Every row gives one point. To make a cloud, some directions were put in groups of two or more. Within a group, all points are equally far from the middle, so they leave a hole (a ring in 2 directions, a hollow ball in 3). The other directions are filled evenly. Then the cloud was stretched, turned, moved and blurred a little. How many holes are there, and how many directions does each take, smallest first?
(in the rows, 128 means zero)

Cloud (20 x 3)
[[128 195 105]
 [153 187 146]
 [171 169 164]
 [162 177 164]
 [134 196 124]
 [173 157 177]
 [137  95 184]
 [ 78 130  53]
 [180 142 166]
 [199 121 105]
 [133  95 190]
 [ 52 119 132]
 [ 53 139 117]
 [147 194 101]
 [104 193 126]
 [128 195 161]
 [123 195 146]
 [102  87 196]
 [127  88 164]
 [ 99  86 168]]
Holes: 1 (2)

Cloud (21 x 3)
[[ 67  19 147]
 [156 152  93]
 [112 100  79]
 [ 61 135 154]
 [156 133  39]
 [118  99 146]
 [149 141 137]
 [162 163  35]
 [ 91 190 102]
 [ 84 144  97]
 [104  64 174]
 [148 139  40]
 [ 99  46 167]
 [110 160 178]
 [124  87 133]
 [ 87 141 163]
 [164  85  89]
 [159 142 104]
 [ 91 155 102]
 [147  99 118]
 [182 154  73]]
Holes: 0

Cloud (22 x 3)
[[175 115  56]
 [111 122  22]
 [ 72 122  81]
 [102 172 179]
 [152  96  56]
 [ 95 170 175]
 [133 109  77]
 [146  53 118]
 [ 73 192 125]
 [ 95 102 122]
 [162 118 116]
 [117  98 153]
 [101 151  99]
 [175 135  63]
 [ 89 180  96]
 [ 53 166  80]
 [ 65 111 103]
 [197  74  91]
 [127 157 122]
 [111  73 132]
 [182 153  97]
 [173 126 180]]
Holes: 0

Cloud (31 x 4)
[[120  91  68 130]
 [112  25 129 131]
 [165 114  86 205]
 [103 149 155  97]
 [ 76 146 161 169]
 [147 106 200 151]
 [ 95  47  65 136]
 [119 160 189 173]
 [137  44 138 176]
 [104 166 127 158]
 [ 71  64 128 175]
 [ 82 156 171 114]
 [157 159 173 126]
 [167 145 136 119]
 [118  74 101  81]
 [169 177 184 152]
 [121 101 180 100]
 [192 151 137 134]
 [ 60  88 172 153]
 [131 142 199 139]
 [124  35  82 138]
 [229  89 121 154]
 [152 128 100 213]
 [104 128 196 125]
 [146 146 205 157]
 [ 53 130 141 165]
 [111  73  71 105]
 [126  96 188 181]
 [ 98 170 164 150]
 [174 175 121 173]
 [104  65 170  98]]
Holes: 1 (3)

Cloud (26 x 4)
[[ 61 154 191 101]
 [181 140 183  60]
 [105 100 190  82]
 [178 132 174  76]
 [214 179 103  86]
 [115 127 173 100]
 [167 130 187  97]
 [101 148 132 172]
 [118 157 140  80]
 [180 116 148  66]
 [162  42 131 109]
 [ 59 109 207 104]
 [148 126 188 191]
 [135 152 155 163]
 [107 162 108 144]
 [209 125 104 106]
 [ 90 123  74 104]
 [171 155 129  89]
 [ 67 187 179  67]
 [110  79 189  96]
 [ 94 182 118  45]
 [177 194 147 118]
 [ 72  93 110 129]
 [ 79  93 155  83]
 [128  73 109 153]
 [ 93 159 167 135]]
Holes: 0

Cloud (27 x 4)
[[115  87  65 173]
 [116 181 146  87]
 [152 195 105 105]
 [163  70  48 208]
 [137  86  88 128]
 [109 147 117 137]
 [119 177  51 213]
 [132 176 119 103]
 [180 142 115 147]
 [133 128 129 171]
 [119 190 132 152]
 [140 150 126  69]
 [ 97 149 127 184]
 [169 138  74 168]
 [ 67 156  94 117]
 [145 127  62 194]
 [152 200  95 158]
 [ 29  99 163 127]
 [128 114  28 121]
 [181 139 133 142]
 [133 176 120 178]
 [ 97 194  58 114]
 [123 199 145 199]
 [ 69 149  95 113]
 [125 125  53 142]
 [ 84  89 156 192]
 [ 81 129 110 203]]
Holes: 0

Cloud (46 x 6)
[[106 154  75  96 149 209]
 [158 185 177 110  49 129]
 [138 191 173  88  59 140]
 [101  65 127 163  72 117]
 [ 64 112 146  90 136 149]
 [103  92 167 179  87 130]
 [100 193 117 142 180 169]
 [121 125  37  69 135 117]
 [222 176 128 157 121 147]
 [ 86  76  88 106 161 151]
 [112 138  99 174  76 200]
 [187 167 138  84  82 195]
 [114 115 119 194  67  89]
 [135 110 192  99 143  71]
 [148 127 110 138 215 150]
 [ 63 171  91 125 153 177]
 [137 118 176 134 136  45]
 [138 186 156 134 194 113]
 [ 91 158  95 190 106  92]
 [129 148  36 122 176 162]
 [ 92 103 146 175  56 133]
 [171  91 118 107  98 199]
 [ 98 147 156 153 173  72]
 [134 136 107 144 215 152]
 [ 78 168  51 122  86 126]
 [142 168 146  88 205 130]
 [169 125 178  53  96 118]
 [151  73  89 170  96  83]
 [167 183  45 108 130 129]
 [164 168 140  37 100 149]
 [194 208 103 116 146 123]
 [ 83 163  84 192  98 136]
 [162 155  61 118  73 197]
 [130 170  40 134 143 186]
 [140 138 165  49 150  90]
 [105  77 143 189 109 114]
 [221 132 153 137 110  85]
 [104 129 154 202 123  96]
 [102 111  41  72 127 114]
 [ 92 215 149 112  92 128]
 [112  92  88  86 147 188]
 [183 197 139 141 122  82]
 [ 90 191 122 117 175 172]
 [165 122 148 100 205 136]
 [ 67 194 132  86 115 112]
 [114  60 106 116 122 171]]
Holes: 2 (3, 3)

Cloud (55 x 6)
[[180  91  94 164  70 152]
 [ 34  79  50  92  79 135]
 [135 100 159  81  50  56]
 [ 96 131  59 123  28 113]
 [175 103 199 131 144  89]
 [170 148 145  93 120 155]
 [102  93 176 115 185 101]
 [ 82 174 164 165 120  87]
 [205 127 142 110 140 170]
 [132 141 137  76 180  79]
 [112  67 210 102 154 133]
 [177 119 182 134 152  77]
 [183 117 146 179 161 100]
 [133  87  56  32 144 142]
 [155  67 162 119 125 134]
 [ 78 163  77 108 161  89]
 [149  76 107 111 138 190]
 [124 104  73 216  94 151]
 [ 99 137  99  71 183 100]
 [140 170  85  49  97 149]
 [ 61 130 159 132 168 119]
 [230 139 161 155 110 147]
 [145 169 122 100  65  15]
 [ 75 147 120 158 190 132]
 [ 77  82  66 140 113  84]
 [133  65  84  80 112 102]
 [175 130 171 107 133 159]
 [155 102 140  76 155 157]
 [ 55 133  44 145 114  66]
 [ 94  56  94 103  75  94]
 [ 60 114 105  89 108  85]
 [ 84  70  99  92 120  65]
 [ 33 199 102  99 118 116]
 [184 119  85 165 187 115]
 [146 177 112 131 120  41]
 [120  64 131 107  86  97]
 [ 99  66 142 183 111  62]
 [114 172  87 113 153 147]
 [140 170 153  70 113  44]
 [159 115 115 160 109 148]
 [139 124 174 145 102 125]
 [136 130 199  71 118  88]
 [ 99 148  96 105  33 100]
 [177  96 169 106  96 204]
 [191 122 167 108 122 218]
 [116 153 129  97  81 169]
 [203 108 127 137 172 189]
 [146 105  96 115  61 171]
 [124  49 150 145 109  75]
 [ 82 109 143  67  91  82]
 [150  93 174  98  96  89]
 [112 171  99 116  49 167]
 [148 133 183 136 112 123]
 [122 126  21 107 128 126]
 [124 199 150 152  91  34]]
Holes: 0

Cloud (75 x 8)
[[ 98  53 205 162 173 121 182 181]
 [131 124 217 119 158 122 137 136]
 [186  83  85  53 103 120  56  71]
 [119 186  64 107  37 227 133 147]
 [129  51 166  90 125 224 106 128]
 [157  64 161  85 174 103  66  92]
 [ 62  93 125  77  64 160 154 129]
 [151 172 100  68  79  81 119 135]
 [ 64 167 136 164 157  96  60 125]
 [164  80 121 152 101 118 122 167]
 [123 141 182 196 145 153 109 121]
 [180  98 123 208 143 149 115  73]
 [141 143 176 157 192 109 154  97]
 [148 170 182 148 145 128  86 161]
 [193 125 157 133 174 126 119 140]
 [122  91 162  93 167  95  92  61]
 [140 141 155  73  96 207  49 126]
 [152  61 211  48  92 188  75 100]
 [158  84  53 109  86 183 159 114]
 [154 159 141 136 158  89  79 157]
 [169 121 125 127 183 137  35 141]
 [ 79 104 134 157 108 151  85 148]
 [152 190  92 176  58 136 164 152]
 [160 101 135  82  96 185 179 181]
 [ 67  62 157 134 108 143 109  67]
 [131  87  94 143 188  76 180 144]
 [183 141 111 183  96 142 135 115]
 [ 80 109 144 164 157 180 177 123]
 [ 53  90 114 119 130 174  99 140]
 [144 209  80 182 188 130 110  99]
 [ 92 131 121 146  51 176  52 141]
 [102 115 124 201 173 159 127 224]
 [149 119  97 110  81 105  81 222]
 [ 60 132  87  95  45 176  41 118]
 [125 122 176 134  47 124 132 107]
 [ 66 132 109  77  85 162  65 218]
 [ 79  88 139  76 129 148  45 163]
 [141 190  80 124 121  85 116 117]
 [128 209 111  84  74 191  92 145]
 [128 152 155 107 121  89  76  80]
 [ 62 149  93 135 105 147  94 185]
 [114  99 168 143 207 119  28 110]
 [111  50 153 140 190 114  32  90]
 [151 108 157 145 102 176  89  75]
 [167 126 101  52 161 171 175 137]
 [ 78 140  88  59  70 133 104 158]
 [ 89 115 154  81 177 157  61 130]
 [166 134  96  45 122 106 155 146]
 [143 120  71  59  89 114  96 104]
 [201  69 162 190 145 100 162 124]
 [103 158 168 106 156 214  90 195]
 [185 114 115 158 113 155 155 122]
 [134 114  67 150 122 103  96  96]
 [200  88 148 121 124 134 192 128]
 [ 90 146  90 128 109 129  34  90]
 [159  60 180  81  60 166 110 131]
 [127 117 149 118 199 128 129  52]
 [115 162 176 165 175 126  81  77]
 [162  73 184 169  95  91 116 149]
 [131 225 118 178 186  90 173 161]
 [145 155 176  96  65 137  98  84]
 [110 112 123 153  89  84 168 126]
 [ 89 146 143 120 102  81  54 117]
 [123 184  50 130  62  95 121 184]
 [149 157  59  80  93 220 197 108]
 [115  91 144 163 185  81  73 136]
 [165  95 145 200 119 166  51 124]
 [140 122  90 105  99 115  72 197]
 [ 80 175 130  99 124 212 128  80]
 [100 149 146 104 125 126  25 126]
 [129  73 125 159 161  80 201 168]
 [186  78 106 112  59 136 158 103]
 [137 152 107  82  99 110  66 213]
 [154 116 169 128 158 177  59  92]
 [ 98 130  78  99 147  90 182 117]]
Holes: 1 (2)

Cloud (87 x 8)
[[107 163 148 128  90 137  68 128]
 [ 73  77 103 172  63 155  73 176]
 [110 131  50 154 171  76 141  99]
 [121 156  53 104 178  84  78 131]
 [ 77  85 102  90 182  46  80 109]
 [ 78 130 108 112 126 123 104  90]
 [111  57 186 121  79 165  76 162]
 [ 97 181 123 146 110 162 136 147]
 [137 181 106 108 127  81  97 126]
 [ 81 106  95 150 152 180 108 127]
 [ 85 127 131 166 200  72 151 157]
 [ 61 112 114 123 107 111 143 142]
 [112  87 154 158 151 158 174 172]
 [134 113  78 172 146 107  87 148]
 [ 42 221  89 143 111 120 106  98]
 [ 92 174 169 132 172  56 173 133]
 [ 96 119  65 122 168 130  99 200]
 [118 119 105 140 182  71 231  96]
 [ 61 108 120 198 160 146 164 173]
 [147 168 126 139 119 134  77 188]
 [126 117 129 131 154  47 177 108]
 [100 108 149 147 197  89 149 135]
 [113 132 158 225  58 161 159 188]
 [140 152 106 143 159  76  92 227]
 [109  82  62  86 178 149 173 123]
 [129 137 189 132 123  72 116 149]
 [140 157 145 136 176 122 138 156]
 [121  79 154 189 120  86 170  78]
 [146 117 119 160 110 115 124 208]
 [146  80 103  63 152 142 153 140]
 [  7 186  77 182  69 148 156  80]
 [100 138  86 196  91 171 113  97]
 [ 98 174  66 160  61 136 108  96]
 [ 18 134 115  89 144  68 128 140]
 [129  89 176 163 120 100 139  59]
 [ 93  94 113 139 197  70 114 151]
 [186  83 107 116 104 151 136 129]
 [109 128  90 136 186  66  65 100]
 [108  41 134 162 154 158 112 123]
 [ 90 148 154 218 139  94 141 105]
 [ 60  97 140 218 123 171 225 181]
 [ 87 130 144 145  88 137 160  76]
 [ 72 203 129 137 162 169 132 142]
 [157 201 136 145 138 123 127 116]
 [110 144 190 132 138  42 113 128]
 [150  56 180 149 131 141 177 168]
 [111 156 119  78  87 162 133 187]
 [ 27 104  91 207 104 129 165 135]
 [ 82  75 142 130 162 150 166 102]
 [108 127 167 190  64 136 149 183]
 [ 59  81  55 129 153  70 141  84]
 [ 86  95 167 166 195 154 160 189]
 [ 71 159 172 114 115 182 164 151]
 [163 149 111 115 151 109 134 207]
 [ 71  74 136 111 210 119 108 102]
 [164 114  78  89 159 137 124 174]
 [111 100 146 212 169 136 172  45]
 [130  27 137  86 134  90 122  78]
 [155 136  92 101 231 166 159 162]
 [ 92 181  59 168 178 143 159  84]
 [123 188  86 108 183  58 115 135]
 [ 86 158  98 115 158 180  82 136]
 [114  49 126 155 200 147 112 148]
 [ 58  76 195 114 164 126 144 131]
 [ 99 108  84  42 196 140  73 143]
 [128  82 178 204  78 170 153 114]
 [132  30 146 110  81 116 123 134]
 [ 59 175  90 162 108 193  95 167]
 [154  87 137 121 116 102 146 188]
 [110 112 129 109 107 177 135  79]
 [124 154  99 200 119 203 152 154]
 [ 28  87 122 116 166 139 119 180]
 [109 185 157  81 139 138 104 109]
 [116 133  72 110  94 189 171 149]
 [115 186 130 164  95 181 122 176]
 [105  61 110  76 126  85 118 121]
 [ 73 151 138 144 105 142  53 105]
 [121 116 108  70 161 167  78 139]
 [ 97 148 146 177 103 132 194  89]
 [ 94 119 113  95 138  99 150 145]
 [136  95 171 150 140 128  69 157]
 [ 66 127 195 180 153  98 160  87]
 [142 126 239 183 107 110 113  99]
 [184 131 162  91 145  75 113 110]
 [128  19 121  95 173 124  86 150]
 [110 106 121 173 193 194 149 140]
 [ 74 140 114 165 221  87 138 106]]
Holes: 0

Cloud (82 x 8)
[[147 102 128 171 147  88 140  49]
 [202 111 105 122 149 166 181  78]
 [ 82 173 164 100 105 188 152 181]
 [189 115 145 105 176 208 166  85]
 [153 123 201 140 109 131 127 158]
 [191 125 110  96  96  55 200 119]
 [134 102  65 157 158 148 168  95]
 [169  85 155 156 149 158 118  82]
 [188 169 170 108 147 205 114  33]
 [159  54 171 162 149  79 116  93]
 [138 159 126  92 180 202 113  64]
 [156 124 159  45 163 192 148 114]
 [120 150 129  54  81 173 150 189]
 [104  64  55 177 108 116 128  91]
 [114  90  93 162 110 121  99  52]
 [176 104 162 138  96 177 114 129]
 [213 148 180  69 120 149 183  71]
 [163 127 204  60 116  99 139 128]
 [125  94 123 110 136 156 162  48]
 [170 103 135 179 165  74 119  69]
 [145  77 141 152  85 105 146 127]
 [156 138 172  94  83 127 173  97]
 [ 63 128 110 149 127  17 143  88]
 [107 184 101 131 157 133 214 133]
 [168 160 113 112 150 138 115 178]
 [119 189 131  99 190 151 134  79]
 [114 176 121 164 113 101 121 155]
 [120 114  92  26 110 120 131 102]
 [113 129 182 117  93 104 126 169]
 [ 97 151 137 163 170  39 177  72]
 [122  63 125 118 136 148  68  53]
 [208 101 161  41  73 165  91  90]
 [ 73 173 121 131  84 133 123 181]
 [115   7 113 156 147 105 113  90]
 [121  72 103 119 130 155 120  92]
 [232 126 166  99 127 213 139 111]
 [153 166 170 171 132 127 215 195]
 [144 122 117  86 136  37 225 135]
 [130 173  78  67 146 161 110  69]
 [127 187 134  61 173 157 161  75]
 [119 113  86 140 138 170 183 110]
 [130 139 167 133 124  88 120  83]
 [115  35 123 205 188 118 130  72]
 [158  79  60 140  96  53 142  61]
 [ 81 144 130 193 156  82  86 141]
 [113 133 144 123 125  60  56  89]
 [171 148 162 194 136 161  95 120]
 [141  74  86  79 135 112 159 147]
 [121 106 127 109  88 205 164 124]
 [134 197 176  65 143 167 162 134]
 [114 111 214 133 144  93 184 166]
 [132 193 193  89 133 160 152 153]
 [196 183 125 113 108 114 171 107]
 [128  82 112 216 120 131 111 110]
 [135 196 110 133  84 113 111  70]
 [156  83 112  81  76  44 151  70]
 [148  71 170 195 141 100 119 121]
 [ 80 167 129  95 144  48 187  60]
 [157 161 165 125  90 140 148 118]
 [160 154  73 104 146 187 190 104]
 [148 222 121 165 138 133 101 131]
 [124 112  99  28 121 123 110  98]
 [169 167 158 107  88 148 134  93]
 [121 117 151 197 147  99 141  65]
 [143 172 135 104 110 124 155  10]
 [135 122 110 132 137 209 119 128]
 [179 104 101 151 124 124  80  68]
 [142  37 206 133 129 190 121 130]
 [154  68 201 115 143 192 117  90]
 [ 97 208  88 108  88 118 131 138]
 [138 158 135 141 205 190 146 122]
 [149  88 107  77 174 133 144  92]
 [ 81 114  68 169 145 151  73 110]
 [119  80 142 117  82 137 128  76]
 [104 167 183 152 163 180 170 190]
 [106 101 136 126  85  56  97  71]
 [151 196 128 108 181 185 181 131]
 [168 203 150  56 115 105 127  52]
 [218  85 137 107 102 106 104 123]
 [124 125 141 124 112 208 112  74]
 [112 180 124 194 149  89 147 132]
 [133 176  86  81 116 110 110 132]]
Holes: 1 (2)

Cloud (95 x 9)
[[ 69 163 108 135  82 125 146  71 152]
 [215 138 125 201 124 143  80 158 107]
 [156 166  91 136  67 178 173 100 161]
 [194 108 126 143 146 110  89  92 102]
 [162 109  61 158 113 158 130 154  89]
 [ 64 172 128 152 131 103 112  71 136]
 [174  97  93 142 109 187 125 177 166]
 [163 109  98 212 138 133 138  93 124]
 [119 113 106 114 156 103 159 198 138]
 [128 132 145 180 162 159 217 103 153]
 [ 83  84 140 189 150 101 159 154 113]
 [204 159 115 195 127 165  74 150 102]
 [ 61 176 155 159 145 131 141  87 160]
 [169 102 141  75 120 116  80 135  85]
 [148 137 132 233 126  98 135 155 129]
 [126  86 142 127 116  55 135 152 144]
 [122 118 133 200 149 164 227 150 148]
 [159 193 178 131 152 188 193 125 105]
 [193  96 147  88 119 129 121 179  85]
 [131 149 140 151 118 173 249 160 137]
 [149 135 116 134 133  49  88 107  79]
 [156 145 117 156 154 132 197 190  61]
 [ 80 206 164 192 136 137 146 108 101]
 [145  69 164 127 122  80 144 136  84]
 [102  51  86 161 142 114 171 130 197]
 [209  73 102 182 156 149 172 147  91]
 [127 132  94 165 161  83  54 140  68]
 [103 168 126 165 209 117 139 153 146]
 [116 169  89 220 111 134 159 137 147]
 [210  90 142 117 113 133 120 110 111]
 [152  86 118 141  55 181 159 181 166]
 [ 96  68 121 159 159 162 140 138 150]
 [ 95 100 141 113 148 138 141 123 196]
 [ 77 121 116  53 123 100 166 122 107]
 [ 98 168 154 203 152 144 153 190 140]
 [ 65 139 138 156  98  76 118 128 124]
 [163 120 123  89  78 163 137 178  85]
 [184 102 125 215 139 179 129 154 102]
 [ 99 101  82 130 119 152 119  74 164]
 [116 150 186  89 116 105 110 108  69]
 [169 129  85 224 165 122 171 172 135]
 [ 93 170 149 149 130 171 237 120 120]
 [ 71 111 121  74 155 148 205  79 148]
 [ 94 183 129  95 100  97 132 125 183]
 [ 62 143 122 161 141  89 158 115 186]
 [189 148 152 141 106 135 131  84 155]
 [ 87 163 102 190 143 126 153 148 193]
 [ 64 129 126 103 143 174 186 121 161]
 [163 159 182 133 121 109 166 171  69]
 [ 97 108 140  91 183 104 144 150 144]
 [131 151  93 122 126 194 176  81 114]
 [123 168  65 184 113 130 132 155 115]
 [163 167 155 109  91 170 141 202  71]
 [197  99 128 140 142 160 169 197  69]
 [165 106  74  90 104  65 155 124 156]
 [170 187 133  69  88 167 116 117 101]
 [130 154 144 202 151 194 171 188 164]
 [ 75  79 107 137 122  56 149 103  95]
 [209  89 115  93 105 164 166 127 152]
 [113  33  87 132 130 111 113 134 142]
 [103 142 153 221 139 133 164 182 134]
 [148 144  93 109  89 120 153 152 216]
 [151 109 154  74 102 107 113 107  63]
 [155  86  74 170 149 165 151 175 179]
 [164 189  73 167  99 160 142 142 130]
 [115 126 121 120 114  71 137 167 176]
 [102 161 110  85 100 128 195 143 188]
 [128 184 154 161 155 117 136  74 135]
 [152 108 160  79  80 152 170 189 166]
 [140 177 177 172 160 163  85 106 120]
 [153  89  69 132  66 131 180 139 152]
 [100 103 148 177 114  76 163 126  99]
 [150 130 179 186 172 164 104 177 106]
 [156 163 126 145 143  59 135 131  83]
 [137 155 102  94 129 178 193  72 125]
 [136  54 100 141 124 184 183 130 134]
 [138 112  58 164 140 146 181 164 199]
 [ 66 187 115 121  98 169 129 117 133]
 [145 203 158 133 167 130 135 161  60]
 [147 160 133  99 128  86 157 176 119]
 [116 178 143 143 186 153 134 184 110]
 [ 78 126 128 145 111  95 181  97 198]
 [141 181 125 182 186 175 114 144 155]
 [101  91 152 138 101 200 164 140 157]
 [200 166 104 132 157 122 120 113 141]
 [186  88  99  87 109 181 171 122 159]
 [167 189 100 196 159 159  89 128 128]
 [173 123  67 183 135 152  99 161  86]
 [138  81  63 144 115 109 105 177 125]
 [134 125 109 116 134  95  53 152  82]
 [ 63 187 114 159 111 157 174 114 117]
 [111 149  98 140 181  47 131 138 141]
 [139 115  67  95  67 120 146 118 123]
 [134 138 166 214 159 165 139 146 166]
 [122 196 124 166 190 172 185 124  78]]
Holes: 2 (4, 4)

Cloud (96 x 9)
[[167 186 132 119 163  57 208 164 138]
 [149 223 187 146 105 105 185 181 128]
 [131 109 148 140 177 163 158 152 171]
 [ 69 169 151 149 123 129 175  87 190]
 [121  96 186  62 150 158  85 109 115]
 [201 101 106  70 127 153 139 158 175]
 [124 190 191 167  91  78 175 140 160]
 [119 145 176 112 145  73  96  81 101]
 [187 173  57 184 137 136 152 171 153]
 [147  99  45 135  92  47 135 158  90]
 [185 133 134  79 133  93  43 147 136]
 [ 92  98 190  97  61 109 106 179 123]
 [123 108  57 190  44 110  96 169 156]
 [115 139 192  99  78 231  70 146 121]
 [135 118 172  71 115 126  30 143 105]
 [167 137  99 105 153  83  48 117 124]
 [ 57 101 160 110  47 136 169 176 124]
 [160 130  47 162 153 116 173 104 192]
 [129 171  89  99  61  93 123 184 139]
 [ 61 167 159 126 127 138  38 153  89]
 [100 190  92 142 159 157 204 131 130]
 [178 181 163 141 128  52 213 150 161]
 [152 124  49 172 103 113 143 206 189]
 [133 180 109  69 104 209 133 146 130]
 [133 182  58 134 162  65 109  76 174]
 [126  76 147 137  57 108  89 179  88]
 [101 225 144 139  99 148 128  95 111]
 [ 25 151  96 143  89 138 163 143 105]
 [188 176  77 135 132 155 106 211 104]
 [101 112 157 111  56 131 103 171 186]
 [ 94  80 169 141  80  85  95 147 107]
 [194 128  99 148 179 105 104 144 162]
 [ 79 171 170 134  92 181  65 123 207]
 [104 132 111 143 110 157 140  60 150]
 [127 216 133 133 135  83 169 135 215]
 [ 60 165 137  96 144 160 124 194  89]
 [135 115 124 111  92  75 221 184  56]
 [ 68  94 169 125  94 115 166  95 115]
 [ 54 167  71 172  93 168 133 133 171]
 [119 168 152 133  80  61 138  50 167]
 [103 111 159  56 124 147 170 102 115]
 [ 80  89 151 105 105  79 185 113  92]
 [ 38  89  89 138 102 183 146 123 140]
 [ 68 138  53 120 124  78 132  92 169]
 [135  39  94  97  98 110 193 123 162]
 [ 54 178 137 129  88 168 146 203 112]
 [ 63 123 150  62  88 134 113 113 155]
 [ 99 168 237 117  67 182 128 138 151]
 [ 99 109  82 134 107  44  68 153 134]
 [108 187 188 113  55 132 184 176 117]
 [160 170 212 120  73  49 120 142 147]
 [185 115 162  75 111  85 176  98 124]
 [ 88 143 137  98  96  91 109 205  75]
 [118 176  75 177 108 163 121  90 153]
 [ 79 201 145 174 104 138  52 175 139]
 [ 62 119 149 122 145  64  81 126 124]
 [122  68 153 106 145 118 101  95 137]
 [115 158 187  82 166 151 185 182  84]
 [156 171  95 111 173 132 214 118 171]
 [ 51 170  59 170  67 122 111 129 132]
 [ 83 130 154  74 171 143  78 165 104]
 [126 170  49 172 174 101 159 170  74]
 [142 193 109 134  94  64  71 144 214]
 [ 89 135 163  82  89 199  85 204 100]
 [ 34 167  58 181  82 132 137 143 141]
 [117 170  85 142  25 119 110 119 176]
 [113  81  74 125 153 113  75 128 173]
 [113 155 192 114 166 126 159  84 196]
 [ 96  98 124 127  85 206 101 118 122]
 [ 62 179 117 136 109  84 130  58 158]
 [ 83  67 156 147 137 101 165 111 150]
 [175 179 219  94  85 113 199 177 127]
 [ 67 141 187  77  70 187  86 171 115]
 [107 216 150 145  86 109 136 174 196]
 [114 138  46 111 131  89  89 167 102]
 [110 229 120 128  90 167 157 180 139]
 [121  93  23 131 112  53 199 114 151]
 [123 160 101  92 161 194  91 204 126]
 [ 96 182 127 190  64  86  90 184 113]
 [107 202 103 161  75 136  99  83 132]
 [159  78 111  92  86 150 129 128  90]
 [ 85 130 119 180 105 167  62 177 121]
 [172 109 171 101 118  81 200 211  70]
 [ 51 142 142 154  47  99 189 153 135]
 [ 97 207 155 142 142 122 129 160  68]
 [ 83 133 123  87  77 149 170 111 109]
 [157  56 103 142 116  68 135 108 131]
 [133 177 163 135 206  96 163 160 104]
 [175 204  79 107 109 180 118 191 146]
 [143 144  67 104  68  98  86 176 125]
 [105 150 103  91  44 133 163 152 129]
 [143  95 130 149 183 150 151 125 142]
 [155 165 204  97  80 208 118 115  95]
 [ 80  83  77  97 137 128 124 109 183]
 [218 175  74 106 122 132 159 163 144]
 [ 81 219 102 154 139 138 161 184 110]]
Holes: 2 (4, 4)
